Rows are points. A path goes straight from each point to the next, and from the last back to the first. The post is the endless flat space through its rows: a point in 2 columns, a line in 3, a plane in 4, and so on, so that a path can go around it. How many times does the path go around the post? Going back the other way cancels.

Post (1 x 2)
[[0.10 0.07]]
Path (14 x 2)
[[-0.15  0.15]
 [ 0.11  0.34]
 [ 0.66  0.31]
 [ 0.30 -0.04]
 [ 0.26 -0.56]
 [-0.15 -0.06]
 [-0.09 -0.60]
 [ 0.58 -0.41]
 [ 0.73  0.18]
 [ 0.43 -0.21]
 [ 0.11 -0.27]
 [-0.25 -0.27]
 [-0.63  0.23]
 [-0.20  0.74]]
Times around: 1

Post (7 x 8)
[[ 0.10  0.03  0.12  0.20 -0.29 -0.76  0.02 -0.03]
 [-0.15  0.05 -0.11 -0.29 -0.94  1.40 -0.41 -0.42]
 [ 0.29  0.01  0.11  0.66  0.55 -0.55  0.51  0.19]
 [ 0.02  0.10  0.16  0.14 -0.24  0.01 -0.61  0.79]
 [ 0.14 -0.25 -0.65 -0.23 -0.53  0.73  0.38 -0.16]
 [ 0.02  0.08 -0.34  0.05 -0.22 -0.03 -0.74 -0.13]
 [ 0.27  0.09  0.15 -0.34  0.40 -0.64  0.33 -0.20]]
Path (14 x 8)
[[-0.28 -0.05 -0.44 -0.04 -0.23 -0.01  0.70 -0.03]
 [-0.13 -0.24 -0.06 -0.13 -0.64  0.43  0.31 -0.10]
 [ 0.09 -0.20  0.63  0.36 -0.05  0.62 -0.16 -0.38]
 [ 0.00 -0.37 -0.29  0.43 -0.43  0.46  0.61 -0.36]
 [-0.33  0.17  0.28 -0.14  0.36  0.09  0.35  0.62]
 [-0.03  0.26  0.00 -0.09 -0.22  0.15 -0.09 -0.37]
 [ 0.48  0.03 -0.81  0.54 -0.28 -0.01  0.20 -0.21]
 [ 0.15  0.53 -0.47  0.26 -0.13  0.51 -0.22 -0.22]
 [-0.12  0.72 -0.18  0.13  0.70  0.10  0.00  0.01]
 [ 0.42  0.50 -0.57  0.68 -0.26 -0.15  0.38 -0.03]
 [ 0.20 -0.05 -0.04  0.48 -0.75  0.26 -0.33 -0.05]
 [ 0.18 -0.50  0.29 -0.12  0.31  0.11 -0.55 -0.09]
 [-0.14 -0.07  0.21 -0.50 -0.40  0.39 -0.20 -0.42]
 [-0.51  0.29 -0.36 -0.32  0.05 -0.31  0.03 -0.21]]
Times around: 1

Post (11 x 12)
[[-0.21  0.14 -0.44 -0.04 -0.69  0.29 -0.53 -0.40  0.36 -0.18 -0.04 -0.47]
 [-0.39  0.13 -0.54  0.17  0.45 -0.15  0.34  0.40 -0.18  0.20 -0.31 -0.72]
 [-0.25 -0.51  0.66  0.07 -0.14  0.49  0.31 -0.80 -0.11 -0.11 -0.32  0.48]
 [-0.40  0.66 -0.78  0.06  0.39  0.29  0.74  0.20  0.19 -0.42  0.31 -0.06]
 [ 0.47  0.23  0.45 -0.39 -0.73 -0.04 -0.58 -1.03  0.80  0.51  0.39 -0.08]
 [-1.20  0.50 -1.39  0.62  0.54 -0.37  0.65  0.14 -0.16 -0.38  0.56  0.26]
 [-0.20 -0.16  0.23  0.17 -0.73  0.02  0.49  0.19 -0.02  0.22 -0.41 -0.19]
 [ 0.09 -0.07  0.23 -0.44 -0.50  0.04 -0.71 -0.19  0.44 -0.05  0.05  0.20]
 [-0.15 -0.49 -0.21  0.30 -0.26  0.53 -0.17  0.36 -0.35  0.13  0.54 -0.31]
 [-0.22  0.24  0.10  0.37  0.04 -0.22 -0.26  0.01  0.53 -0.26  0.27 -0.63]
 [-0.26 -0.27 -0.33  0.58 -0.38  0.87 -0.18 -0.02  0.43  0.24 -0.06  0.84]]
Path (20 x 12)
[[-0.33 -0.48 -0.16  0.69 -0.51  0.22  0.37 -0.07  0.17  0.00 -0.19 -0.15]
 [-0.23  0.18 -0.31  0.02 -0.26  0.27 -0.24 -0.24  0.56 -0.23  0.22 -0.46]
 [-0.82 -0.30  0.19 -0.02 -0.24  0.35  0.03 -0.36 -0.30  0.03  0.19  0.19]
 [-0.51  0.37 -0.35  0.59 -0.36  0.28 -0.31  0.24  0.08  0.32  0.02 -0.54]
 [ 0.12  0.58 -0.13  0.18 -0.33 -0.48 -0.42 -0.15  0.30  0.05  0.10 -0.20]
 [ 0.18 -0.17  0.04  0.25  0.05  0.48  0.31  0.23  0.17 -0.01 -0.15  0.26]
 [-0.14 -0.39  0.04 -0.14 -0.04 -0.35  0.11 -0.17 -0.03  0.06 -0.32 -0.08]
 [-0.11 -0.02 -0.09  0.12 -0.34  0.04  0.19 -0.45  0.77  0.82  0.13  0.06]
 [-0.47  0.11 -0.22 -0.25 -0.28  0.18  0.29  0.25  0.03  0.57  0.10 -0.52]
 [-0.56 -0.22  0.41  0.17 -0.23  0.30 -0.13 -0.22 -0.08  0.53 -0.52 -0.05]
 [-0.87  0.57 -0.42  0.41 -0.50  0.23 -0.09  0.16 -0.09  0.04 -0.44 -0.14]
 [ 0.94  0.38  0.77  0.07  0.04  0.51 -0.15 -0.55  0.28  0.35  0.09 -0.24]
 [ 0.17  0.43 -0.55 -0.03 -0.37  0.24  0.31 -0.34 -0.14  0.02  0.57  0.38]
 [ 0.23 -0.05 -0.47  0.13 -0.36 -0.13 -0.26 -0.62  0.07 -0.31 -0.32 -0.18]
 [-0.44 -0.28 -0.80  0.31 -0.04  0.47  0.27 -0.18  0.17 -0.37  0.22  0.09]
 [-0.08 -0.07  0.12 -0.50  0.15 -0.07  0.14 -0.32  0.11  0.11  0.34 -0.07]
 [-0.84 -0.03 -0.11  0.05 -0.47  0.49 -0.11  0.26  0.23  0.01  0.06  0.11]
 [-0.32  0.45  0.12  0.04 -0.43 -0.29  0.13 -0.44  0.03  0.26  0.31 -0.35]
 [-0.11  0.21 -0.71  0.41 -0.85  0.64  0.06 -0.08  0.16  0.15  0.44  0.16]
 [-0.37  0.17 -0.10 -0.05 -0.69 -0.21  0.14 -0.22  0.31 -0.53 -0.61  0.28]]
Times around: 3

Post (17 x 18)
[[-0.10 -0.74 -0.13 -0.86  0.23 -0.42  0.02 -0.10 -0.01  0.31  0.08 -0.09
   0.51 -0.28 -0.41 -0.04 -0.18  0.41]
 [ 0.17  0.21  0.45 -0.34  0.53 -0.09 -0.40  0.15  0.13 -0.20  0.59 -0.26
  -0.07  0.24 -0.30  0.03 -0.11  0.03]
 [-0.07  0.21  0.38  0.90  0.56 -0.62 -0.13 -0.65 -0.43  0.41 -0.05  0.08
   0.09 -0.07 -0.06  0.18 -0.04 -0.41]
 [-0.08 -0.59  0.15  0.03  0.30  0.45 -0.61  0.52  0.54 -0.15 -0.04 -0.82
   0.20  0.45 -0.05 -0.37  0.36 -0.59]
 [ 0.14 -0.06 -0.12  0.35  0.85 -0.58  0.74 -0.84 -0.09 -0.10 -0.04  0.19
   0.12  0.36  0.92  0.26 -0.37 -0.53]
 [-0.16  0.56 -0.36  0.75  0.29 -0.43  0.31 -0.34 -0.80 -0.11 -0.06 -0.09
   0.44  0.15  0.71  0.37 -0.09  0.23]
 [-0.24 -0.36  0.00 -0.64 -0.33 -0.30  0.15 -0.61  0.10 -0.54  0.13  0.34
   0.04 -0.32 -0.69 -0.60 -0.19  0.43]
 [ 0.25 -0.09  0.07 -0.47  0.34  0.45 -0.45 -0.79  0.01  0.14 -0.09  0.63
   0.27 -0.20 -0.06 -0.75 -0.05  0.30]
 [ 0.24 -0.27 -0.23  0.82  0.98 -0.12  0.22 -0.31 -0.39 -0.17 -0.31  0.53
   0.01  0.72  0.18  0.55  0.64 -0.77]
 [ 0.38 -0.38  0.05  0.07  0.28  0.07 -0.84  1.00  0.38  0.10 -0.30 -0.09
  -0.42  0.26 -0.18 -0.34 -0.29 -0.39]
 [-0.01 -0.27  0.44 -0.70 -0.07  0.21  0.49 -0.04  0.43  0.15 -0.31  0.35
   0.16 -0.51 -0.29 -0.03  0.11  0.08]
 [ 0.15 -0.16 -0.15  0.63  0.73 -0.15  0.37 -0.40 -0.37 -0.18  0.40  0.11
  -0.08 -0.55  0.49  0.29 -0.02 -0.37]
 [ 0.47 -0.26 -0.24 -0.31  0.07 -0.09 -0.02 -0.29  0.98  0.29  0.06  0.17
   0.05  0.00 -0.51 -0.40  0.36  0.52]
 [ 0.22 -0.24  0.16  0.78  0.38 -0.17 -0.30 -0.38 -0.03 -0.54 -0.21  0.09
   0.28  0.30  0.44  0.78 -0.20 -0.28]
 [-0.51 -0.74  0.13 -0.38 -0.14  0.29  0.14 -0.01  0.37  0.31  0.38  0.61
  -0.15  0.16 -0.27 -0.12  0.03  0.29]
 [-0.07  0.10 -0.21  0.66  0.89  0.03  0.44 -0.74 -0.26 -0.13 -0.34 -0.27
  -0.13  0.24  0.05  0.67 -0.31 -0.30]
 [-0.33 -0.27 -0.12 -0.98 -0.21 -0.22 -0.45 -0.37  0.36  0.12  0.16  0.10
  -0.27 -0.54 -0.19 -0.03  0.24  0.07]]
Path (29 x 18)
[[ 0.26 -0.06  0.33  0.61  0.78  0.32 -0.24 -0.31 -0.61  0.30 -0.01 -0.74
  -0.02 -0.88  0.27 -0.33  0.39 -0.46]
 [-0.38 -0.19 -0.24 -0.07 -0.05 -0.25  0.45  0.48 -0.10 -0.19 -0.23  0.44
  -0.24  0.20  0.50 -0.25  0.19  0.23]
 [ 0.20  0.15  0.15  0.68  0.43 -0.16 -0.23  0.37  0.10 -0.25  0.00  0.23
  -0.53  0.09  0.18 -0.10 -0.57 -0.33]
 [-0.16 -0.22  0.03  0.28  0.06 -0.18 -0.07  0.15  0.22  0.47 -0.14  0.56
   0.54 -0.15  0.21 -0.31 -0.40 -0.11]
 [ 0.28 -0.37 -0.06  0.44  0.38  0.12  0.02  0.27  0.33 -0.12  0.16  0.03
   0.18  0.56  0.38  0.19 -0.22 -0.26]
 [ 0.31 -0.28  0.00 -0.31 -0.22 -0.08 -0.04 -0.57  0.52 -0.14 -0.31  0.00
  -0.26 -0.34 -0.20  0.21  0.16 -0.18]
 [ 0.58 -0.40  0.63  0.45  0.41 -0.24  0.53 -0.30  0.49 -0.25  0.52  0.37
   0.04  0.47 -0.37  0.13  0.60  0.33]
 [ 0.45 -0.69  0.26 -0.49  0.58 -0.51 -0.32  0.21 -0.23 -0.52  0.42  0.20
   0.54 -0.25 -0.41 -0.92 -0.02  0.17]
 [-0.19 -0.48  0.14  0.12 -0.15 -0.34  0.30 -0.63 -0.08 -0.74 -0.16  0.47
   0.23  0.07 -0.18 -0.19  0.13  0.45]
 [ 0.43  0.05  0.03 -0.24  0.26 -0.13  0.38 -0.89  0.02 -0.01 -0.17  0.68
  -0.13 -0.60  0.16 -0.01 -0.21  0.26]
 [-0.25 -0.72 -0.06 -0.25 -0.09 -0.25 -0.35 -0.63 -0.19 -0.31 -0.22 -0.57
   0.44  0.02  0.22 -0.24  0.23 -0.81]
 [-0.25  0.17  0.00  0.71  0.18  1.02  0.00 -0.31  0.48  0.17  0.22  0.36
  -0.38  0.87 -0.07  0.04  0.10 -0.45]
 [-0.48 -0.35 -0.21 -0.07  0.28 -0.22 -0.42  0.04 -0.42  0.21  0.24 -0.29
   0.93 -0.48  0.40 -0.16 -0.29 -0.10]
 [-0.16 -0.42 -0.25  0.29  0.73  0.25  0.30  0.45  0.04  0.20  0.31  0.31
   0.07  0.73  0.18  0.40  0.66 -0.08]
 [-0.28 -0.57 -0.05  0.00  0.33 -0.04 -0.48 -0.19  0.23 -0.35  0.06  0.04
  -0.18 -0.09  0.15  0.59 -0.04  0.42]
 [-0.10 -0.47  0.55  0.50  0.16  0.09 -0.47 -0.76 -0.43 -0.54 -0.24  0.51
   0.00 -0.20  0.30 -0.08 -0.62 -0.35]
 [ 0.08 -0.50  0.45 -0.22 -0.32 -0.41 -0.29 -0.79 -0.59 -0.51 -0.35  0.43
  -0.17 -0.58 -0.16  0.41 -0.43 -0.37]
 [-0.11 -0.32  0.50 -0.28  0.55  0.29 -0.18 -0.34 -0.07 -0.01 -0.14 -0.04
  -0.04  0.13 -0.29  0.15  0.05 -0.05]
 [ 0.31 -0.43 -0.08  0.33  0.91 -0.67 -0.24 -0.53  0.19  0.35  0.18  0.09
   0.02 -0.04  0.16 -0.52  0.26 -0.46]
 [-0.57 -0.36  0.08  0.09  0.14 -0.22 -0.21  0.13 -0.10 -0.53 -0.12 -0.01
  -0.03  0.25  0.33  0.00 -0.50 -0.59]
 [ 0.24 -0.30  0.06  0.43  0.19  0.31 -0.03  0.06  0.47  0.36  0.55  0.44
   0.60  0.12 -0.02  0.50  0.67  0.26]
 [ 0.34  0.61  0.26 -0.36  0.21 -0.04  0.20 -0.48  0.17  0.14  0.30 -0.26
   0.03  0.01 -0.38  0.82 -0.07  0.14]
 [-0.13  0.34  0.60  0.07 -0.15  0.24  0.55 -0.44 -0.05 -0.45  0.06  0.14
  -0.06  0.01 -0.20  0.17 -0.22  0.25]
 [ 0.48 -0.37 -0.15  0.01  0.84 -0.21  0.43 -0.63  0.40  0.62 -0.05 -0.06
  -0.35 -0.13 -0.21  0.46  0.38  0.14]
 [ 0.66 -0.29  0.30  0.24  0.80 -0.16 -0.17 -0.31  0.77  0.25 -0.12  0.30
  -0.15 -0.30  0.17  0.32  0.78 -0.39]
 [-0.51 -0.29  0.09  0.03  0.81  0.01  0.05  0.43 -0.34 -0.16  0.20  0.04
   0.27  0.31  0.30  0.70 -0.64 -0.17]
 [-0.12 -0.41 -0.42  0.27  0.89  0.22  0.51 -0.37 -0.15  0.19 -0.11 -0.10
   0.28  0.33 -0.28 -0.15 -0.25 -0.08]
 [ 0.10 -0.30 -0.39  0.11  0.36 -0.23  0.22 -0.46  0.25  0.14 -0.24 -0.32
   0.11  0.52 -0.11  0.15  0.21 -0.75]
 [-0.20 -0.15  0.10 -0.44 -0.57 -0.07 -0.10 -0.21 -0.25 -0.22  0.04  0.09
   0.39 -0.10 -0.49  0.17 -0.28  0.99]]
Times around: 2

Post (17 x 18)
[[-0.20  0.30 -0.51 -0.12  0.02  0.40  0.42 -0.41 -0.30 -0.52  0.41  0.23
   0.07  0.02 -0.26 -0.34  0.26 -0.15]
 [ 0.05 -0.13 -0.09  0.79  0.11  0.12  0.50  0.04  0.11  0.15  0.14 -0.34
  -0.22 -0.25 -0.12 -0.49  0.31 -0.25]
 [ 0.37  0.11 -0.11 -0.25  0.67  0.04  0.92  0.10 -0.07  0.08  0.50 -0.15
   0.30  0.32 -0.06 -0.71  0.05  0.06]
 [-0.06  0.19 -0.16 -0.44  0.35  0.39 -0.45  0.21  0.74 -0.20  0.07  0.48
  -0.55  0.32 -0.96  0.10 -0.05 -0.42]
 [-0.29  0.23  0.66  0.18  0.26 -0.22 -0.27 -0.09 -0.09  0.21 -0.69  0.57
  -0.28 -0.53 -0.05  1.23  0.34  0.16]
 [-0.21  0.10 -0.27 -0.62  0.19  0.48 -0.54  0.05  0.27 -0.10 -0.44 -0.79
  -0.03  0.72 -0.56  0.19  0.11 -0.22]
 [ 0.01 -0.08 -0.30  0.10  0.25 -0.52  0.14  0.01  0.27 -0.16  0.62 -0.08
   0.22 -0.15  0.37 -0.21  0.37  0.17]
 [-0.05 -0.13 -0.58  0.00  0.16  0.12  0.34 -0.26  0.27  0.43  0.10  0.07
   0.36 -0.24 -0.16 -1.29  0.33  0.32]
 [-0.38  0.20 -0.27  0.00 -0.03  0.60  0.50  0.37  0.35  0.15  0.26 -0.26
   0.49 -0.48  0.14 -0.45  0.36  0.23]
 [-0.26  0.49 -0.18 -0.48  0.74  0.49 -0.68  0.33  0.03 -0.02  0.04  0.10
  -0.21  0.47 -0.47 -0.14  0.97 -0.34]
 [-0.52  0.12  1.00  0.11  0.11 -0.41 -0.39  0.51 -0.04 -0.46 -1.26  0.26
  -0.31 -0.62  0.23  0.46  0.12 -0.45]
 [ 0.01  0.25  0.45  0.61  0.45  0.24 -0.47  0.15 -0.21 -0.32 -0.92  0.86
  -0.13  0.17  0.59  1.15  0.05  0.03]
 [-0.83 -0.03 -0.75  0.09  0.37  0.05  0.37  0.12 -0.17  0.43  0.42 -0.10
   0.36  0.11 -0.23 -0.46  0.15 -0.18]
 [-0.53  0.61 -0.05 -0.52  0.07  0.55  0.14 -0.06  0.41  0.10 -0.09 -0.04
  -0.73  1.01 -0.21 -0.10  0.38 -0.41]
 [-0.09  0.72  0.70  0.49 -0.10 -0.28 -0.70  0.17 -0.20  0.10 -0.77  0.44
   0.29 -0.09  0.09  0.71 -0.06 -0.60]
 [-0.38 -0.09 -0.06  0.30 -0.32  0.21  0.20  0.39 -0.19  0.15  0.46 -0.05
   0.07  0.00 -0.22 -0.61  0.23  0.88]
 [-0.01  0.30 -0.68  0.14 -0.07 -0.20  0.80  0.38  0.19 -0.19 -0.11 -0.08
   0.36  0.41 -0.27 -0.41  0.51  0.29]]
Path (29 x 18)
[[-0.65  0.24 -0.36  0.27  0.03  0.51  0.15  0.05  0.53  0.98 -0.14  0.01
   0.36  0.17  0.36 -0.79  0.79 -0.14]
 [ 0.50  0.02 -0.03 -0.62  0.33 -0.02 -0.37  0.54 -0.03 -0.46 -0.02  0.08
  -0.06  0.62 -0.48  0.07  0.46 -0.33]
 [-0.16  0.25  0.01 -0.03 -0.01 -0.07  0.00  0.27  0.03  0.32 -0.15 -0.04
  -0.12 -0.40 -0.01 -0.35  0.76  0.06]
 [ 0.03  0.20  0.02 -0.01  0.51  0.80 -0.07  0.25 -0.36 -0.14 -0.39  0.11
  -0.39  0.34 -0.19 -0.21  0.18 -0.44]
 [ 0.33  0.60 -0.19  0.31 -0.70  0.34  0.02  0.01 -0.17  0.05 -0.26  0.61
   0.05  0.44 -0.13 -0.27  0.54  0.23]
 [-0.11  0.28  0.02 -0.07 -0.12  0.26 -0.20  0.82  0.24  0.18 -0.53 -0.30
  -0.29 -0.41  0.34 -0.10  0.57  0.64]
 [-0.21  0.54  0.17 -0.06  1.09 -0.04  0.12 -0.14 -0.15 -0.33 -0.38  0.70
  -0.65  0.31  0.40  0.44  0.22 -0.37]
 [-0.37 -0.04  0.34  0.18  0.48 -0.15  0.72 -0.59 -0.09 -0.49  0.08 -0.15
  -0.15 -0.10 -0.09 -0.26 -0.12 -0.04]
 [-0.88  0.20  0.05  0.23  0.61  0.17  0.54  0.26  0.08 -0.32 -0.17  0.07
  -0.29 -0.48  0.06 -0.20  0.23 -0.40]
 [-0.09  0.12  0.17 -0.11  0.73 -0.18 -0.17  0.29 -0.07 -0.41 -0.33  0.04
  -0.32 -0.38 -0.12  0.30  0.01 -0.13]
 [-0.53  0.24 -0.54  0.30 -0.12  0.05  0.16  0.10 -0.04  0.36  0.02  0.27
  -0.16 -0.38 -0.09  0.08  0.07 -0.05]
 [ 0.16 -0.50  0.04  0.51 -0.10 -0.78 -0.44  0.87  0.64  0.72 -0.09 -0.19
  -0.01  0.39  0.23  0.28 -0.15 -0.10]
 [-0.25  0.55 -0.36 -0.18  0.39  0.10 -0.18  0.22 -0.32  0.17  0.01  0.18
   0.36  0.73  0.44 -0.27  0.57 -0.12]
 [-0.47  0.54 -0.21 -0.09 -0.11 -0.31 -0.69  0.62 -0.13 -0.42 -0.43  0.01
  -0.03 -0.07 -0.71  0.18  0.51 -0.27]
 [-0.23  0.37 -0.09 -0.06  0.33  0.14  1.03 -0.01 -0.16 -0.48 -0.35 -0.25
   0.13 -0.01  0.34 -0.11  0.33 -0.08]
 [-0.48  0.11  0.49 -0.35  0.26  0.63 -0.02  0.16  0.27 -0.03 -0.05 -0.06
   0.16  0.01 -0.12 -0.33  0.05  0.43]
 [ 0.12 -0.29  0.02  0.70  0.06  0.09  0.32  0.33  0.31 -0.35 -0.08  0.32
   0.39  0.68  0.35  0.35  0.24  0.40]
 [-0.53  0.35  0.04 -0.34  0.12 -0.04  0.16  0.09 -0.05  0.10  0.03  0.68
   0.18  0.10  0.39 -0.67  0.70 -0.74]
 [ 0.47 -0.12 -0.52 -0.46  0.03 -0.14  0.60  0.00  0.34 -0.54 -0.12 -0.13
   0.12  0.02  0.11 -0.30  0.04 -0.03]
 [-0.94  0.40 -0.02 -0.45 -0.49 -0.34  0.06  0.56  0.76 -0.17 -0.16  0.00
  -0.88 -0.03 -0.20  0.57  0.19 -0.05]
 [-0.26  0.06 -0.43 -0.10  0.55 -0.11 -0.65  0.57 -0.07  0.12 -0.60  0.33
   0.40 -0.34  0.34  0.09  0.69 -0.09]
 [ 0.03 -0.26  0.31  0.04 -0.15  0.26 -0.04  0.07 -0.24 -0.01 -0.28  0.16
  -0.02 -0.19 -0.16  0.10  0.20  0.23]
 [-0.13 -0.30  0.06 -0.35  0.90  0.16 -0.47 -0.08  0.12 -0.27 -0.31  0.17
   0.32  0.63 -0.18  0.13  0.42 -0.20]
 [ 0.12  0.08  0.33  0.16 -0.17  0.20  0.26  0.09  0.13 -0.65  0.31  0.73
   0.07  0.04 -0.31  0.39  0.13 -0.37]
 [ 0.08  0.15 -0.19  0.12 -0.86 -0.10 -0.49 -0.09  0.11  0.18  0.18  0.28
   0.31 -0.09 -0.22 -0.53  0.05  0.07]
 [ 0.53  0.12 -0.58  0.21 -0.06  0.50 -0.11 -0.12 -0.08 -0.40  0.04  0.56
  -0.49 -0.26 -0.16  0.05  0.07  0.01]
 [-0.32  0.71 -0.40  0.81 -0.58 -0.10  0.31  0.21  0.57  0.55 -0.41 -0.52
  -0.10 -0.28  0.01 -0.58  0.54 -0.33]
 [-0.12  0.44 -0.37 -0.32  1.01 -0.27  0.28 -0.53  0.06  0.40 -0.08  0.09
   0.28  0.20 -0.18 -0.29  0.38  0.09]
 [-0.06 -0.06  0.30 -0.16  0.84 -0.37  0.12  0.08  0.18 -0.03 -0.54 -0.13
  -0.39  0.62 -0.33  0.05  0.45 -0.10]]
Times around: 2
